Each row of a before or after table is a point. One or more steps were done to the points. Then noise was added and the rows were shuffled. The steps act on how far a point lies along the listed directions, d1 being the first. What was done? A step turns or swaps two directions, mirrors them in a line or flattens them onto one, adds a multiple of one to another, or multiplies one. Angles are multiples of 10 degrees, from the lower direction toward the higher: turns from -170 to 170, lines from 10 to 170 but not 90. Use the fewest steps. Two steps may share a direction if one is a turn and the other turns, adds or multiplies; they go together, in the order done. Otherwise the lowest direction goes first.
(in the rows, 128 means zero)

Directions:
(1): [150 103  77]
(2): [175 166 130]
(3): [159  88 161]
Before:
[[119 104  89]
 [142 125 161]
 [168 160 177]
 [131 174 144]
 [175 158  70]
 [139 105  91]
 [121 113 113]
 [163 135  75]
 [126  88  75]
 [179 132 106]
 [155  79 104]
 [ 69 151 132]
 [121 160 117]
 [140  51 118]]
After:
[[120  97  89]
 [189 138 109]
 [149 128 158]
 [127  43 121]
 [115 112 110]
 [156  76 100]
 [120  89  71]
 [ 57 138 138]
 [169 135  77]
 [177 170 181]
 [136 179 145]
 [188 169  71]
 [138 106  86]
 [122 163 116]]
Steps: multiply d2 by 1.3

Directions:
(1): [148 144 142  93 101 195]
(2): [136  84 154 108  70  97]
(3): [ 66 108 163  96 156 139]
(4): [163  71 146 153 162 154]
(5): [ 91 128 141 191  93 155]
(6): [150 166 197 140 139 109]
Before:
[[138 164 144 100 115 119]
 [129 109 102 167 147 105]
 [115 197  97 132 128 201]
 [123 143 150 124 115 209]
 [168 153 131 124 120 119]
 [141 180 135 170 156  79]
 [104  75  95  87 100 160]
 [141  78 135 125 140 141]
 [200  80 145 115 128 153]
 [132 155 217 122  98 118]
 [125 178 152  62 161  86]
 [174 168 166 101 122 120]
 [115 146 128 119 133 151]
 [119 157 148  88 106 179]]
After:
[[ 41 162 120  68 146 126]
 [168 126  32 164 130 153]
 [216 116 135 192  95 121]
 [100  89 149  92 124 120]
 [189 129 128 190 144 149]
 [148 140 154 155 146 135]
 [157 133  89 139  92 118]
 [ 88 111  96 105 145 146]
 [141  86 180 111 207 148]
 [151 126 163 142  52  92]
 [208 149  97 189 107 129]
 [100 117 160 118 125 127]
 [ 87 120 178 106 152 131]
 [ 62 127 216 165 180 169]]
Steps: multiply d1 by 0; turn d2 and d5 by -140 degrees; multiply d3 by 3; turn d4 and d6 by -80 degrees

Directions:
(1): [109  96  49 150 109  93 127 138]
(2): [ 93 107 145 149 149 152 158 202]
(3): [109 121 119  72  65 170 115 144]
(4): [ 91  63 154 147 134 147  97  85]
(5): [151 140 114 188  97 185 155 109]
Before (8 x 8):
[[149 146  78 121 145  98 131 161]
 [139 162  44 107  62 108 154 138]
 [102  76 194 133 145 163 115 103]
 [ 90 105 130  94 153 114 127 153]
 [123  97 180 151 158 180 106  93]
 [123 105 186  96 142 165  87  62]
 [157 117 192 115 165 155 107 108]
 [137  98 137 145 119 109  92  73]]
After:
[[142 110 127 177 118 131 118  90]
 [113  95 183 177 132 203 152 133]
 [129 114 177 133 125 208 121  94]
 [131 118  86 108 162  80 115 139]
 [144 126 165 182 153 203 143 116]
 [ 68  76 135 119 146 143 132 159]
 [154 115 189 142 167 170 125 121]
 [129 159  41  54  57  74 118 116]]
Steps: turn d4 and d5 by 50 degrees; add 0.7 times d4 to d2; multiply d3 by 1.6

Directions:
(1): [121  53 127 156  78 164 114 153 128]
(2): [120 170 119 165 145 192  73 122 147]
Before:
[[154 168 135 101 166  77 163 111 109]
 [121 134 132 150 137 157 101 132 148]
 [137 165 131  83 161  91 167 106 115]
 [129  46 138 123  89 106 149 159 120]
 [139 171 132 145 135 144 116 115 143]
 [131 189 129 131 153 144 109 109 119]
 [135  97 137 151 122 150 102 128 145]
 [130  84 126 100  98 125 154 140 112]]
After:
[[128   6 141 129  65 109 156 169 116]
 [136 187 130 145 145 145 112 113 144]
 [132  62 127  99  86 123 159 147 111]
 [120 133 130 159 136 168  93 132 152]
 [132  81 136 161 110 163  96 132 147]
 [133 219 128 128 170 142 107 102 122]
 [140 193 131  67 182  68 179  95 111]
 [157 198 137  84 189  54 176  99 106]]
Steps: multiply d1 by 1.6; multiply d2 by 1.3

Directions:
(1): [ 74 176 152  77 134 162 108 138 186 138 137]
(2): [180 153  89 159 110 159 103 142 183 105  84]
Before (11 x 11):
[[201 152  63 162 108 169 107 140 188 102  69]
 [142  84 106 139 126  95 155 102  76 126 125]
 [220 146  94 172 114 183  94 147 199 101  64]
 [132 171 127 108 114 172 101 140 183 130 104]
 [127 180 116 128 131 161  92 147 177 137 103]
 [129 117 126 141 134 106 130 112 111 117 122]
 [151 156  95 153 118 148  93 125 175 126  97]
 [153 143 108 144 134 135 132 128 117 140 131]
 [178  79  96 167 129  98 150 106  85 117 116]
 [202 139  52 169 114 180 111 143 213  93  60]
 [148  67 138 140 131  66 163 104  19 126 146]]
After (11 x 11):
[[122  82 125 137 150  92 161 101  59 136 152]
 [ 73 104 181  80 143  86 160 108  48 141 174]
 [172 153  93 166 124 146  97 150 159 128  90]
 [173 119  86 172 116 121 106 114 135 119 102]
 [115 122 140 123 134 116 128 111 102 129 131]
 [100  97 129  98 138  99 160 100  77 138 147]
 [229  71  54 210 116 123 146 121 119  96  76]
 [149 131 114 139 132 130 140 124 102 148 138]
 [179 150 106 139 102 158 108 136 160 120  89]
 [240  80  99 203 114 133 127 131 101 105  75]
 [217  95  62 188 111 121 136 126 110 108  84]]
Steps: turn d1 and d2 by 50 degrees

Directions:
(1): [ 96 110 135 103  64  82 135 154 199 121 153 125]
(2): [154  76 157  92 123 153 124  51 148  95 125  94]
(3): [129 143  81  69 112 151  53 145 119  91 116 150]
(4): [105 140 147 174  48 184 127 133 105 110 102 109]
Before:
[[168 117 153 126 136 127 148 120 110 116 128  98]
 [110 122 192 187  64 159 155 138 164 134 124 115]
 [169  41 171  95 193 142 169  38 162 113 141 116]
 [109 135 125 125 105  91 106 173 153 119 142 134]
 [117 171 155 219  78 138 153 178  85 142 121 155]
 [115 183  83 115 148  79 135 168 118 162 125 180]
 [142 106 159 116 125 110 166 109 160 159 135 115]
 [164 123 101  77 203 136  92 114  98 122 135 155]
 [165  69 129  96 220  73 164  75 182 158 157 125]]
After:
[[105 163 133 145  41 172 133 117 104 116  89 133]
 [171  40 163  89 209 134 169  42 167 115 146 121]
 [151  47 175 124 114 163 162  20 163 116 128  82]
 [145 101 157 119 120 111 166 112 162 157 135 112]
 [158 107 127 101 136 199  90  82  84  94 110 126]
 [122 181 142 208 113 107 155 195  95 163 139 173]
 [175 119 138 122 158 111 149 125 113 131 131 101]
 [118 145 153 161 156  83 158 180 177 180 154 158]
 [108 129 138 133  78 114 108 154 148 108 132 121]]
Steps: mirror d2 and d4 in the line at 150 degrees

Directions:
(1): [100  68  80 173 133 120 140 117 162 130 100 124 200  98]
(2): [ 86  96 149 174 119 131 207 138 112 162 121 150  73 148]
Before (9 x 14):
[[138 126 125 121 121 126 105 123 140 130 116 130 154 134]
 [167 165 144 106 133 141  89 122 102 109 148 118 114 136]
 [142 150 145 112 124 130 132 141 115 135 126 143  94 147]
 [151 127 110 117 127 129  96 114 130 112 124 107 150 114]
 [126 133 117 124 130 125 111 118 123 122 147 125 143 116]
 [126 132 108 130 119 125 120 134 134 126 124 125 140 123]
 [145 160 116  94 129 122  91 120 127 123 144 116 139 119]
 [149 152 141 100 138 130 102 132 122 116 136 133 125 128]
 [108 101 159 162 127 127 207 146 106 166 128 150  67 155]]
After (9 x 14):
[[ 92 104 191 174 119 130 248 157  86 186 132 166  10 175]
 [171 194 166  66 136 136  85 135 103 109 153 134  93 141]
 [203 231 186  53 130 146  62 130  72 102 176 116  58 160]
 [167 189 124  67 129 121  65 120 120 112 156 111 130 124]
 [122 120  98 139 117 124 118 130 143 123 118 122 161 115]
 [140 116 111 124 124 127  98 120 150 126 114 125 177 121]
 [163 190 190  79 120 138 124 148  86 134 150 150  34 170]
 [130 133 111 123 132 127 101 117 129 116 145 120 156 111]
 [158 123  95 113 130 127  78 107 139 105 120 100 181 103]]
Steps: multiply d1 by 3; multiply d2 by 1.6

Directions:
(1): [131  47  92 119 164 107 134  92  62 159 130  93 131 119  91  86 149 157]
(2): [131 153 103 135 134  50 178 199 130 112 141 137  86  70 102 127 149 147]
(3): [141 152  74 156 133 183 141 154 109 191 102 158 134 113  72 150  65 127]
Before, 8 rows:
[[128 151 121 141 124 100 154 168 130 141 117 140 109  93 119 151 117 111]
 [138 133  68 141 141 101 182 182 107 162 129 159 117  70  62 123 112 142]
 [147 115  83 154 143 216 109 129  84 208 101 124 141 134  66 126  73 122]
 [118 135  93 155 139 240 110 113 105 207 116 140 152 142  64 159  58 114]
 [142  94 166  92 120 166  94  79 120 135 118 107 138 164 132  95 132 133]
 [126 111 146 113 140 163 111  84 120 141 108 105 150 152 134 116 139 126]
 [118  96 147 107 137 148  74  67 115 120 143 124 154 186 147 129 144 120]
 [117 149 104 121 119  97 147 152 129 108 123 126 117 104 107 123 120 120]]
After (8 x 18):
[[131 128 104 137 136  83 164 164 107 150 122 131 104  84 101 136 126 121]
 [139 134 186  96 101 184  85  90 154 120 116 125 138 175 152 119 121 116]
 [117 134 168 111 119 162  65  77 146 105 139 137 156 196 166 148 133 105]
 [118 120  95 118 131  98 145 134 108 121 124 112 122 108  97 109 124 127]
 [144 213 102 169 112 179 142 218 151 166 110 163 108 100  82 168  68 104]
 [137 117  63 142 148 100 179 171  97 168 129 153 121  73  55 115 117 150]
 [117 247 104 172 109 171 157 232 175 155 128 186  99  86  76 202  58 103]
 [126 150 163 117 122 171 106 103 150 127 104 122 148 155 150 139 130 115]]
Steps: add -1 times d3 to d1; turn d1 and d2 by -60 degrees

Directions:
(1): [110 185 125  85 172 146 196 184 109 108  77 182 116 125 126 158 123 113
 157 155]
(2): [152 126 223 145 124 157 123 130  95  65  89  99  98 108 140 138 121 154
 142  66]
(3): [165 189 141  74 137 172 109 126 181 154 188 144 102 123  83 114 123 119
 139  69]
(4): [173 102 134 155 127 148 179 120  92 229 115 122  63 122 145 141 148  96
 126 119]
(5): [127 165 113 141  93 169 140 160 132 130 124 126 128 231 193  92 146 163
 103 109]
Before:
[[110 133  97 141 112 102 157 169 113 121  99 177 127 145 154 110 125 146
  106 161]
 [ 82 151  89 123 136 133 146 141 135 118 114 147 164 184 140 128 125 155
  124 178]
 [124  85  88 142  80  89  73  75 141 153 169 102 180 162 117  97 126 133
   92 120]
 [107 177  88  98 126 137 162 155 151 130 140 176 140 177 121 127 120 114
  107 131]
 [169 154 207 151 147 191 173 149  78 122  86 120  59 150 143 144 153 127
  148  74]
 [115 117 159 133 127 133 132 173  96  42  78 135 107 163 182 142 127 173
  142 121]
 [135 153 214 124 130 173 133 148 103  31  72 129 110 144 157 136 106 165
  125  71]
 [ 89 145 121 134 137 113 142 165 102  90  80 143 143 120 151 153 119 128
  132 155]
 [101  56  81 172  93  84  76  69 149 136 172  74 181 109 136 123 119 134
   85 162]
 [104 140 104  94 178  94 118 122 136 150 126 173 159  55  81 177  97  81
  136 171]
 [ 95 123  97 154  95 110 104 107 127 116 105 113 174 162 160 116 148 159
  106 146]]
After:
[[151 127 118 108 125 122 127  97 158 187 184 148 110 105  72 137 118  83
  112 102]
 [116 159  87 109 126 137 201 163  90 167  77 170 132 197 155 133 134 115
  119 148]
 [143 115 104 146 113 125  90  97 144 208 161 124 141 132 139 128 124 107
   96 120]
 [ 91  92 107 176 123  97 179 126  57 141  28 124 143 132 183 157 155 136
  123 191]
 [ 98  45 129 206 109  70 118 109  71 121  78  88 141  91 169 157 132 126
  110 168]
 [107  52 104 187 102  52 138 127  85 132  91 143 136  91 150 124 121 133
  102 186]
 [153 101 228 141 130 146 106 102 101  56  91 102 103  83 126 147 102 146
  124  68]
 [122 153 189 118 148 134  60 108 153  19 154 112 155 102  70 128 121 149
  150  87]
 [110  66 112 174 134 104 154  94  93 177 101 113 129 115 127 154 132 120
  123 188]
 [ 80 116  70 169 124 132 230 177  64 143  43 133 137 188 227 153 143 131
   98 212]
 [114  25 166 184 124  75 122 126  56  60  62 101 104  94 174 164 127 155
  137 153]]
Steps: multiply d5 by 0.4; turn d1 and d5 by -140 degrees; mirror d2 and d4 in the line at 170 degrees; multiply d3 by 2.5
